Rows are points. The last column is the point's height on a tilted bowl or saddle (a function of degree 2), plus a little noise. Along how many of its main directions does it bend up, bend down or stay straight?

Points (16 x 4):
[[-43.4   7.0  -1.9 -21.9]
 [  6.0   8.4  14.8  -6.5]
 [-22.4 -17.2 -24.2   1.3]
 [  3.5   4.6  11.0   4.2]
 [ -5.0 -17.7  31.3   1.6]
 [  9.1 -28.8  -5.9  13.0]
 [ -3.1  10.5  20.2  -9.8]
 [ 29.9 -10.5  -2.6 -12.5]
 [ -8.8 -29.8  -3.4  16.4]
 [-10.9 -18.7   2.3  21.6]
 [ 10.1   4.7  13.0  -1.4]
 [ -1.1  22.6 -34.0 -20.6]
 [ 13.5  -4.3 -16.5   5.2]
 [ 24.3   9.7  -8.8 -19.6]
 [  5.9  15.9  36.0 -46.5]
 [  7.7  13.9  -6.8  -3.1]]
Directions: 0 up, 3 down, 0 straight

Points, 18 rows:
[[ -7.8  17.9  -9.7  -7.2]
 [-50.7  -2.6   4.9 -13.9]
 [-17.1 -12.8 -15.8 -13.0]
 [  0.2  14.9  32.0  -6.0]
 [ -0.4   8.0  -7.4  -5.6]
 [  3.2  -2.8  14.8  -2.4]
 [ 24.2  15.4 -15.4  20.5]
 [ -9.5   4.4   0.3 -12.4]
 [  9.2  20.7 -12.7   5.3]
 [ -5.1 -26.4  -1.6  -1.8]
 [ 37.6  44.0   1.8  56.3]
 [-21.7  11.9   7.9 -16.4]
 [-13.0  -4.9   6.9 -13.3]
 [  3.2  17.1  -7.1   0.0]
 [ 12.9  -3.5   7.8   5.8]
 [-28.6 -11.2 -21.9 -14.5]
 [-11.0   9.2  35.7 -14.0]
 [-11.1   1.0  -8.4 -12.4]]
Directions: 2 up, 0 down, 1 straight

Points, 23 rows:
[[-46.9 -19.8   6.6 -10.3  -4.0]
 [-13.3  -4.7 -15.1  25.7   2.2]
 [  5.0   2.3   6.5  21.2  21.9]
 [-11.7  15.1 -15.8 -32.2 -26.4]
 [ -3.7   8.1 -38.9 -11.9 -18.0]
 [-17.1  11.6  -1.0  -7.4  -4.5]
 [  2.2  26.3  13.3 -14.4  -0.7]
 [ 10.1 -26.2  21.9  -8.1  30.2]
 [  0.7  11.9  -6.9   6.2   7.2]
 [-18.9   5.7  19.0  -4.6   5.8]
 [ 16.8 -18.4   2.9  21.9  26.0]
 [  9.0 -13.5  22.5  -8.5  29.5]
 [ -1.8 -12.9   5.6  -5.5  18.1]
 [-18.3 -10.1  25.9 -32.7  -8.5]
 [ 14.4 -10.3  -5.4  16.3  18.3]
 [ -4.5  10.1  -6.3   6.5   5.8]
 [ 13.3 -13.7   0.0 -11.6  13.4]
 [  0.8  20.3  25.2   7.5  15.8]
 [  1.8   0.4  30.3 -31.2   2.9]
 [  6.4   7.0   4.1  -4.7  15.0]
 [ -7.4  25.0  29.0  31.9   2.6]
 [-22.2   4.6   6.8 -19.6  -9.7]
 [-19.7  27.6 -44.8   5.8 -34.0]]
Directions: 0 up, 2 down, 2 straight

Points:
[[  1.8  33.3  22.4  16.8   2.7]
 [-32.2   7.6 -13.4 -16.0 -10.6]
 [ 21.9   0.5   1.2 -11.2  12.0]
 [  0.4 -11.6  24.7  20.5  -7.1]
 [ 11.8 -13.9 -15.5  14.2  -0.2]
 [-41.8  -8.1 -22.8 -34.0  23.7]
 [-30.9 -34.4  -0.3 -27.1   8.9]
 [ 10.9 -14.1  -6.8   6.6   0.0]
 [ -4.1   6.6  11.4  -8.2  -5.5]
 [-23.5  38.2   9.8 -13.3 -40.1]
 [ -1.8 -12.9   2.5  17.8 -11.1]
 [ -9.7  19.6   5.9 -25.0 -10.1]
 [ -4.0   8.1  27.9  20.1   1.6]
 [ -5.2   0.8  -8.7   8.2  -4.9]
 [-22.0  11.8 -11.3 -18.6  -8.8]
 [  9.8   3.3  -8.1 -11.3   7.0]
 [-21.8  -5.0   8.7  -4.8 -18.0]
 [-11.8  -2.9  23.0 -23.6   4.7]
 [-18.6 -20.2 -21.7 -38.0  58.8]
 [-13.2  17.9   2.4   4.5 -16.6]
 [  4.5  -2.7  -1.5  10.4  -6.3]
 [ 33.8   3.1 -11.3 -17.7  19.2]
 [ 20.1 -19.0  -3.1   9.3  -3.6]
 [ -4.2  37.8  14.6 -30.4 -16.7]
 [-11.9 -17.9   4.1   3.0 -11.1]
 [ 20.9  -1.1  13.6  17.2  -0.5]
 [ -5.9  -8.3  -0.6  18.4  -8.9]]
Directions: 2 up, 2 down, 0 straight

Points:
[[ -6.4  -0.3 -29.7 -18.2   7.8  20.3  14.0]
 [ -5.6   3.9   5.5 -15.4  19.8  36.3  13.5]
 [  2.8   5.6  16.7  -1.5  34.9  -9.6   3.1]
 [ 29.3 -22.9  -7.2 -22.6   6.7 -26.9 -18.3]
 [-14.3  -1.6   0.4  35.9   3.5 -19.7   2.2]
 [-12.3 -17.5  16.2   3.2  -4.7   9.1 -10.4]
 [ -0.5 -15.6  -5.1  28.7  17.4  40.7  -4.1]
 [ 19.8   9.5  -0.6 -16.4  30.5 -31.7  -3.0]
 [-12.4   4.7 -14.2  15.1   3.7   5.6  -3.3]
 [  3.8 -19.1  24.9 -16.2  -1.0  23.5  -5.2]
 [-10.4  20.8  15.2 -12.0   0.4  -8.8  -2.5]
 [  4.6   4.4  -2.8  -6.3 -26.7  17.3 -16.2]
 [ -4.2  13.2   9.1  -4.8   0.6 -27.0 -16.8]
 [  5.2   8.0  11.8 -33.1 -15.3  10.4  -2.6]
 [ -0.4   2.9  22.5  10.2   5.3  10.4   2.1]
 [  9.6 -13.3   2.8  26.0  14.6 -24.4   4.8]
 [ -8.7  15.5 -42.1 -15.8 -15.5  12.5  -9.2]
 [  6.4  -1.2   5.5  -4.7   6.0  18.1   2.6]
 [  1.8 -22.0   1.2  30.4 -11.7  -3.1  20.5]
 [ -9.2  -0.6 -14.2   3.0 -23.7   4.3 -18.1]
 [  2.4 -14.8 -28.1   5.5 -29.4 -32.9 -14.2]
 [ 11.8  23.5  12.0  20.6  17.1  -2.8   5.5]
 [-16.2  15.0 -16.5   9.8 -23.2  20.2 -27.7]
 [ -2.0  15.5  11.8 -11.1   5.9 -12.3  -1.7]
 [ 21.9  -1.6   9.4  16.4  17.2 -22.9  -6.5]
 [ -2.1  22.8 -11.7   2.9  -0.7  35.7  -5.8]
 [ 16.7  -7.3  13.6   2.4 -10.5  -8.3  -8.8]
 [  1.0  -4.1  22.5  21.0 -15.2   2.5   3.1]
 [ 15.0 -11.0  34.2  25.5  15.0   0.9   7.4]
 [ -7.8  -9.8   7.4  11.0  -1.0  17.8  -3.0]
 [  8.6 -29.8  -7.7   3.2 -12.1   2.8   7.2]
 [ 12.9  24.3  -8.2  17.9 -22.1  21.1 -18.1]
 [ -8.0   9.3 -22.5 -17.9 -13.6  20.4  -6.0]
 [ 21.0 -45.8 -19.0  18.2 -13.8   5.7  42.4]
 [-14.7  -9.7  14.4  10.0  -3.2  -6.0 -12.6]
 [ 29.8   3.0   8.0  -6.5 -30.9 -41.8 -56.3]
 [ 12.3  -1.3 -11.9  40.0  -2.0  -7.9  16.7]
 [ 30.0   8.7 -11.9 -34.8   2.7  -5.8   0.4]
 [-29.5  -7.1  22.0  -6.3 -12.3  -7.1 -35.4]
 [-28.5  20.7   2.2 -16.8 -29.8  10.6 -35.5]
 [ 19.7  -3.9  12.8 -26.0  -2.5   4.9  -4.5]
 [  6.2 -27.8 -19.8 -16.1   9.0 -34.3  -3.1]
 [-32.6   3.9  -1.7 -12.4   6.4  -7.8 -10.8]
 [-40.3 -26.8   6.0  -0.3 -15.2  24.0 -38.0]
 [-15.4  15.2  24.5 -31.8  -2.7  -9.5  -3.5]
 [ -2.2  25.3 -17.6   4.2  20.8 -21.8   7.6]]
Directions: 2 up, 3 down, 1 straight

Points, 47 rows:
[[ 26.8  -1.9  -3.1   5.7  -2.8   4.8   2.1]
 [-12.2  17.2   6.3   1.8  28.5  -7.8 -12.8]
 [  6.7 -20.1  13.1 -18.5 -14.3  31.7   7.1]
 [ 31.6   3.2   5.6 -23.3 -23.3  -0.4  16.3]
 [-33.6  17.6  -7.7  17.3 -25.0  12.4   1.6]
 [ 19.4 -12.9   0.9   1.0  -1.6  -5.4  -5.9]
 [ 26.4  -8.3 -15.6  -1.0   0.0  16.3  -7.8]
 [ -2.7   0.8   1.3   5.6 -17.2   0.2   5.2]
 [ -1.7  -7.6  18.3  -3.3  24.8  -8.7  -5.1]
 [-12.4 -14.1  -1.2   7.8 -25.2  28.1  18.2]
 [ -5.0  30.3  -4.6 -24.6   6.7 -10.4  -9.2]
 [-12.7  15.0 -23.0  15.0   9.2 -19.1  -6.0]
 [-24.8 -24.7 -19.8  -0.9  17.8 -22.6   8.6]
 [  0.1  -5.5  -3.6  23.4   8.3   9.0  -7.5]
 [-16.4  -1.6 -74.3  16.5  -8.9 -11.4  19.7]
 [-18.8   4.0  23.0  -1.8  21.4  -4.4  -7.0]
 [ 11.2  -0.9  -6.9  -6.2 -28.0  -1.7   2.4]
 [ -3.2   4.1  -5.8  31.2  24.3  28.3  -7.3]
 [-25.3   3.5 -18.3  -6.1   0.2  -8.1 -25.3]
 [-25.8  31.0 -25.5  -4.8 -11.5  -0.8 -39.9]
 [-13.8   0.9  -2.1 -23.0   4.3  -4.0 -12.6]
 [  7.1  13.9  10.1  11.2  36.3 -22.3  -1.4]
 [  6.3   1.9   6.5 -16.1  -9.0  10.7   5.2]
 [ -1.0 -25.6   6.3  -4.5   6.2 -18.6   0.5]
 [  9.5   8.2  -0.1  15.9  -6.6  14.2  10.2]
 [ 45.1   5.1   0.6   9.5  16.2  -7.7  16.7]
 [  8.2   0.1 -19.2   9.2   7.1  19.6   3.0]
 [  2.8 -15.5  14.3   7.8   8.9  32.8 -10.7]
 [ 22.7  17.1 -22.3  27.1   9.1 -16.6  37.7]
 [ 16.2  -8.2  -2.0  -9.8   3.6  14.7  -7.4]
 [  6.6  19.0  -2.5  -0.2 -10.6  -4.9  10.1]
 [-17.6  13.3  27.3  21.8   3.7  -5.1  -7.4]
 [ 34.2  -7.0  10.0 -12.7  -6.5   1.4   3.4]
 [ -9.7   3.6  27.2  45.1  17.5   9.9 -34.5]
 [-18.5  46.5   0.1  16.3 -15.7  37.8  41.9]
 [ 30.9  -3.5  28.7  23.9 -16.0   1.8  19.3]
 [ 12.5  -3.9  -3.9  14.2  25.5  27.5 -11.8]
 [  4.2  30.0  -2.3  -3.8  34.0  -1.2  12.3]
 [ -4.9  -6.4 -19.7 -35.4  37.5   3.5  13.4]
 [-40.6   8.6  19.5   7.4   7.4  12.3  -5.6]
 [-13.8  -1.9 -58.2  39.5   7.8  -1.3  49.1]
 [-25.6   1.7 -15.4 -11.2 -13.0 -23.2 -30.8]
 [ -1.2  -7.7 -25.7   1.7 -14.0   6.2  -8.5]
 [  1.9  -0.8   8.1   0.6  10.8  -7.4  -4.1]
 [ -0.8  18.7  27.5  15.3  26.2   9.7 -13.4]
 [ 10.5  -9.0  -4.0   4.1   7.3  10.3  -9.4]
 [  3.7   4.2  -5.0  -5.9   6.8  -1.2  -4.4]]
Directions: 4 up, 2 down, 0 straight

Points, 62 rows:
[[-13.1 -36.3  -9.2 -15.8 -28.1  -4.8 -24.9 -15.9 -10.6]
 [  7.3  13.4  28.8  -2.4 -18.3  -9.6 -16.2 -13.5   2.4]
 [ -7.1  -5.0 -11.9 -14.5  16.6  21.9 -10.4  -1.6   1.4]
 [ -1.9  -0.1   1.0  -1.0 -11.6  30.2  -4.0  20.2  12.1]
 [ 27.4  20.7  -2.4  39.5  23.9 -10.2  15.7  -7.6  22.1]
 [  9.1  15.6   3.6  16.5  -3.3  37.2 -12.1  -0.2  30.6]
 [ 11.1  -7.1 -22.1  35.8  12.1  -3.9   5.4  -5.9   7.6]
 [  0.7   2.7 -43.7   8.1   3.8  14.2 -22.3  -3.8   1.1]
 [ -6.2   1.2 -37.7  29.7  15.0 -12.0   6.9  26.1  11.0]
 [ 22.6  -5.0   0.3 -34.7   1.4 -14.6   5.5   9.3   4.2]
 [  3.8 -12.0  25.3   9.7   3.6  -7.9  29.6   7.7  26.2]
 [  4.4 -38.3   0.7   5.8   6.7   4.3  11.4   1.3  10.5]
 [  1.2  14.2  41.2   9.0  -5.8  -6.3   4.8  11.7  23.7]
 [  0.4  -7.0   0.7  -9.8  10.8  26.0  13.8   6.3  11.4]
 [ 16.8 -13.3   0.2   7.2  31.0  18.2  27.0  15.5  29.9]
 [  4.0 -18.5  -6.1 -60.2 -16.1 -33.3  10.8 -25.6   2.1]
 [ 10.7   6.2  -9.3 -28.5 -27.3  -1.4  -2.2  15.3  -1.3]
 [  3.9 -46.7   4.0  12.8 -34.1 -12.2  -0.2  36.1  21.7]
 [  9.7  -9.1  -5.7 -31.1  14.5 -23.7   5.2   4.6  -1.1]
 [ -5.0 -22.3   8.4  18.9  32.2  -5.8  26.2  -2.5  26.1]
 [  2.0  -6.0  -5.7 -31.4 -25.6  -3.3  17.9  -4.2  -3.0]
 [ 12.0   7.8  -1.3   8.0  32.7  19.8  -9.4   1.2  23.5]
 [ -2.1   8.9  24.3  -8.2  -8.0  -7.3 -16.5  11.7   4.0]
 [ -7.4 -20.2  -8.0 -22.8   4.3 -29.6 -33.6  -4.6 -18.3]
 [-23.7   7.5 -30.3   0.1 -11.4  -8.3  -9.9   7.3  -4.3]
 [  2.3  -1.2  18.1  -5.4  13.2 -15.4   8.6   2.7  10.5]
 [ 10.8   0.2 -15.2  -9.9  -9.2  21.3  37.4  13.1   8.2]
 [-25.2   8.5  29.1   2.8   5.3  -1.1 -16.5   6.7  11.8]
 [  2.4   4.0  21.1  27.1   8.3  -7.1 -42.6   2.8  16.5]
 [  1.2 -10.6  18.3   1.6   9.3 -31.4   4.8  16.9  15.6]
 [-10.2   3.5   8.8 -20.3 -29.2   3.7  -9.8   6.3  -3.0]
 [  3.3  -7.6   8.8 -33.4  -8.7  -5.5  28.2 -21.4   3.1]
 [ 14.9   2.4  17.9  17.9  15.2  -3.2   7.4  31.2  34.8]
 [-17.4   6.5   3.0  26.4  20.1  23.3  -4.9 -10.5  26.1]
 [ 10.1  -5.6  -1.9  -6.6  10.8 -25.6 -10.1  -0.2  -3.1]
 [ 15.6   2.0 -12.3  -6.0  15.6   2.5   5.0 -35.4  -2.5]
 [  3.2  13.6  15.2   5.8   8.2  -0.8  10.0  25.8  21.2]
 [ -0.6  14.0  -9.7 -19.7   0.8   5.1   5.8  25.4   2.0]
 [  5.6   9.0  -4.2  -8.8  18.4   2.6 -13.6 -15.6   1.1]
 [-21.9   5.4  16.0  14.2 -23.8   9.5 -19.2   6.2  11.3]
 [ 11.7  14.8  11.3  38.8  -7.9  13.5  23.8  33.7  46.5]
 [ 35.5  -5.3  11.0   5.1  10.9  26.8 -25.8  -0.6  34.0]
 [ -8.9  -6.4  -5.3 -13.0  21.5  -0.3  20.0 -18.3   1.3]
 [  9.2 -26.0 -17.1 -19.5  10.6  -8.2   7.7  -5.7  -7.3]
 [-10.6  49.6 -24.9   2.8  -2.2  10.4  17.3  40.2  24.0]
 [  7.4  -8.1  12.3   8.1  20.0 -10.8  -3.7   4.3  12.4]
 [  1.5  13.6  13.0  16.2  20.6  12.2  -0.2  22.2  29.6]
 [ 35.3  -7.3 -25.7 -22.1 -18.5  -5.6  23.9  12.0   6.2]
 [ -4.8  24.4 -35.5 -13.8  -9.4 -14.4  -5.6 -15.7 -10.3]
 [ 26.1  14.8  -0.9  29.9 -30.9 -22.3  13.8  10.9  18.4]
 [  6.0 -14.1   3.4  -4.8 -12.7  -9.4   5.3 -11.0  -2.3]
 [ -5.0   9.0  -5.3  16.9  25.6 -19.2   9.9   7.8  11.8]
 [ -4.1  13.7   0.5  -1.3  -9.3 -25.7  19.9  41.6  19.1]
 [-26.4 -13.6 -13.8  13.2 -10.0  -7.9 -27.1  16.7  -1.8]
 [-37.7 -34.9  15.2  14.0 -13.3  -5.7  -7.1   0.3  10.1]
 [-24.1  14.4  31.1  14.9  39.3 -17.1  13.9 -16.2  34.0]
 [ 12.2  -5.6  -4.4  12.8 -50.3  -7.5 -37.4  -1.5  11.1]
 [-12.6   2.3  27.7   1.2  11.8   7.6  34.9  -2.4  27.4]
 [  9.8 -11.3 -20.9 -15.3  23.4 -22.8  19.0 -17.1  -7.9]
 [ -0.1 -18.1 -18.5   2.1 -11.2   4.4  10.8 -27.0  -4.6]
 [ -6.3 -14.9 -14.8  17.4  12.6  -3.6  -8.0   2.1   0.3]
 [ 20.7   9.8  -2.9   5.2   2.9  23.6 -13.3   5.1  19.5]]
Directions: 5 up, 1 down, 2 straight
